Each row of a before or after table is a point. The points were changed in one or more steps. Then noise was added and the rows were shuffled. The steps act on columns, c1 being the first. Write out the steps. A step turns or swaps two columns, mirrors them in a line or flattens them onto one, adds a multiple of one to another, or multiplies or shifts one. Angles are multiples of 10 degrees, from the lower column toward the higher: turns from -170 to 170, lines from 10 to 170 but not 90. Use the fewest steps. Two steps may share a column if one is a turn and the other turns, adds or multiplies; they go together, in the order done. Otherwise the lowest column goes first.
(in the rows, 100 means zero)

Before (13 x 2):
152, 130
107, 155
114, 137
141, 52
116, 125
120, 108
82, 133
78, 78
117, 133
122, 90
63, 134
95, 91
105, 91
After:
90, 103
116, 66
38, 100
93, 77
121, 65
96, 113
140, 61
78, 89
106, 76
135, 93
152, 107
95, 131
90, 41
Steps: turn c1 and c2 by -130 degrees

Before (10 x 6):
132, 146, 136, 65, 106, 104
91, 95, 81, 115, 78, 125
53, 114, 77, 97, 67, 92
132, 62, 127, 94, 105, 83
49, 107, 83, 81, 78, 97
58, 98, 59, 68, 74, 109
126, 137, 102, 72, 115, 70
139, 114, 107, 87, 100, 76
49, 112, 89, 110, 77, 93
85, 80, 91, 110, 120, 109
After:
86, 108, 119, 91, 128, 125
143, 89, 44, 117, 83, 114
97, 85, 108, 46, 64, 92
116, 145, 105, 130, 106, 46
83, 91, 118, 96, 91, 179
127, 96, 88, 133, 93, 29
137, 72, 72, 116, 93, 11
116, 72, 133, 47, 54, 127
72, 85, 98, 56, 84, 79
85, 73, 107, 54, 67, 76
Steps: add 0.7 times c4 to c5; turn c1 and c4 by 70 degrees; turn c2 and c3 by -140 degrees; multiply c6 by 3

Before, 9 rows:
132, 63, 105, 140, 97, 73, 112, 31, 82
87, 80, 122, 101, 83, 103, 84, 41, 71
64, 111, 67, 66, 148, 101, 149, 100, 139
96, 95, 59, 82, 127, 139, 119, 86, 122
113, 138, 68, 125, 83, 70, 93, 63, 110
123, 67, 136, 89, 72, 107, 116, 69, 84
60, 109, 75, 107, 125, 125, 134, 124, 113
98, 87, 55, 110, 93, 64, 85, 83, 122
119, 77, 91, 99, 85, 82, 114, 56, 47
After, 9 rows:
34, 90, 104, 81, 126, 156, 122, 88, 111
25, 59, 79, 92, 85, 91, 85, 42, 79
3, 122, 125, 68, 151, 123, 146, 106, 128
66, 36, 69, 84, 92, 83, 94, 72, 86
51, 179, 143, 120, 87, 96, 89, 59, 106
38, 77, 157, 104, 88, 102, 91, 83, 115
70, 27, 112, 128, 103, 77, 101, 26, 89
2, 117, 103, 112, 130, 135, 126, 124, 108
56, 50, 118, 91, 99, 92, 99, 58, 65
Steps: shift c1 by -60; multiply c2 by 2; mirror c3 and c6 in the line at 110 degrees; turn c4 and c8 by -10 degrees; flatten c5 and c7 onto the line at 40 degrees; multiply c9 by 0.7

Before:
96, 128, 50, 101, 111, 127, 92, 104, 54, 104, 101, 126, 107, 93
139, 146, 153, 124, 86, 69, 74, 128, 136, 116, 50, 107, 53, 95
131, 128, 155, 103, 54, 61, 85, 103, 105, 98, 58, 107, 79, 53
129, 120, 144, 135, 44, 96, 100, 104, 114, 123, 85, 72, 84, 104
130, 93, 62, 52, 98, 68, 96, 115, 66, 102, 89, 57, 111, 109
106, 113, 157, 92, 78, 67, 102, 135, 142, 140, 58, 91, 83, 62
146, 100, 74, 63, 87, 113, 116, 108, 57, 140, 39, 87, 108, 106
117, 142, 39, 100, 69, 114, 114, 100, 113, 73, 98, 130, 115, 105
128, 69, 70, 97, 98, 78, 139, 122, 63, 95, 58, 73, 94, 98
130, 51, 66, 58, 83, 125, 92, 120, 65, 107, 67, 93, 85, 110
151, 111, 63, 107, 113, 126, 103, 93, 97, 83, 109, 116, 136, 91
125, 105, 50, 108, 93, 85, 105, 69, 95, 110, 110, 142, 112, 112
After, 12 rows:
97, 119, 34, 100, 105, 71, 85, 116, 54, 95, 73, 95, 112, 94
110, 82, 55, 59, 128, 86, 81, 83, 63, 96, 112, 68, 76, 110
104, 124, 174, 91, 102, 140, 32, 121, 142, 121, 117, 61, 73, 63
112, 103, 50, 53, 85, 129, 91, 102, 64, 97, 144, 97, 110, 109
116, 141, 169, 124, 97, 132, 47, 134, 136, 86, 103, 51, 45, 95
118, 105, 67, 62, 117, 95, 47, 103, 57, 135, 125, 41, 102, 107
110, 91, 60, 97, 91, 122, 148, 95, 65, 130, 133, 63, 94, 99
110, 119, 171, 104, 119, 156, 90, 116, 105, 85, 100, 57, 56, 54
121, 103, 51, 107, 102, 71, 131, 100, 96, 94, 84, 105, 142, 90
107, 124, 21, 99, 134, 103, 162, 121, 113, 97, 71, 93, 99, 105
111, 87, 34, 109, 100, 116, 88, 89, 96, 109, 57, 102, 108, 112
112, 114, 157, 134, 146, 130, 60, 113, 115, 111, 129, 89, 58, 104
Steps: multiply c1 by 0.4; flatten c2 and c8 onto the line at 40 degrees; multiply c3 by 1.3; add 0.5 times c5 to c13; turn c5 and c6 by -150 degrees; turn c7 and c10 by 60 degrees; multiply c7 by 2; turn c11 and c12 by 100 degrees

Before (10 x 20):
104, 51, 91, 148, 97, 147, 102, 141, 126, 96, 96, 123, 85, 115, 64, 124, 97, 48, 116, 108
140, 135, 145, 141, 88, 147, 99, 118, 134, 72, 109, 128, 140, 88, 124, 30, 9, 112, 95, 120
92, 100, 120, 95, 40, 79, 106, 100, 69, 112, 97, 97, 94, 92, 123, 124, 114, 98, 108, 40
76, 97, 93, 110, 114, 92, 93, 59, 83, 113, 44, 90, 82, 138, 92, 120, 107, 40, 113, 68
113, 103, 131, 126, 85, 106, 117, 82, 94, 64, 155, 56, 80, 102, 136, 64, 118, 87, 63, 39
84, 72, 67, 110, 92, 79, 86, 76, 73, 133, 126, 84, 64, 112, 120, 126, 103, 91, 76, 54
100, 103, 64, 95, 128, 149, 67, 119, 109, 102, 76, 125, 76, 101, 69, 131, 99, 42, 153, 94
71, 80, 113, 81, 105, 93, 87, 104, 97, 110, 105, 78, 94, 133, 99, 115, 126, 83, 87, 81
94, 123, 131, 109, 56, 65, 78, 57, 66, 88, 181, 56, 102, 112, 154, 78, 106, 41, 68, 51
131, 153, 118, 151, 61, 118, 94, 92, 96, 87, 145, 138, 148, 59, 122, 74, 94, 128, 72, 107
After, 10 rows:
129, 125, 121, 94, 45, 111, 108, 97, 133, 81, 141, 144, 148, 55, 111, 127, 97, 78, 51, 108
121, 108, 126, 80, 90, 103, 129, 85, 114, 58, 156, 63, 76, 103, 103, 87, 119, 69, 62, 39
90, 130, 128, 110, 51, 84, 104, 105, 69, 104, 107, 95, 104, 91, 102, 101, 106, 123, 85, 31
86, 93, 57, 156, 123, 153, 57, 116, 96, 102, 78, 118, 72, 104, 96, 42, 102, 130, 123, 98
94, 118, 125, 73, 60, 59, 107, 55, 81, 93, 183, 64, 106, 113, 110, 45, 103, 77, 68, 54
145, 119, 144, 116, 81, 153, 97, 124, 147, 73, 106, 124, 137, 89, 106, 116, 9, 36, 84, 119
93, 94, 68, 76, 106, 76, 96, 72, 72, 134, 124, 82, 65, 108, 102, 98, 100, 123, 76, 49
75, 100, 94, 116, 111, 95, 81, 64, 90, 114, 47, 81, 82, 137, 85, 43, 113, 123, 92, 70
92, 89, 95, 132, 116, 143, 102, 145, 146, 97, 100, 125, 82, 113, 101, 49, 102, 123, 76, 109
68, 97, 115, 84, 115, 96, 95, 101, 95, 108, 102, 81, 88, 125, 93, 82, 123, 111, 116, 85
Steps: flatten c1 and c15 onto the line at 10 degrees; flatten c2 and c5 onto the line at 120 degrees; turn c4 and c19 by -70 degrees; turn c9 and c19 by 30 degrees; add 0.3 times c11 to c7; swap c16 and c18
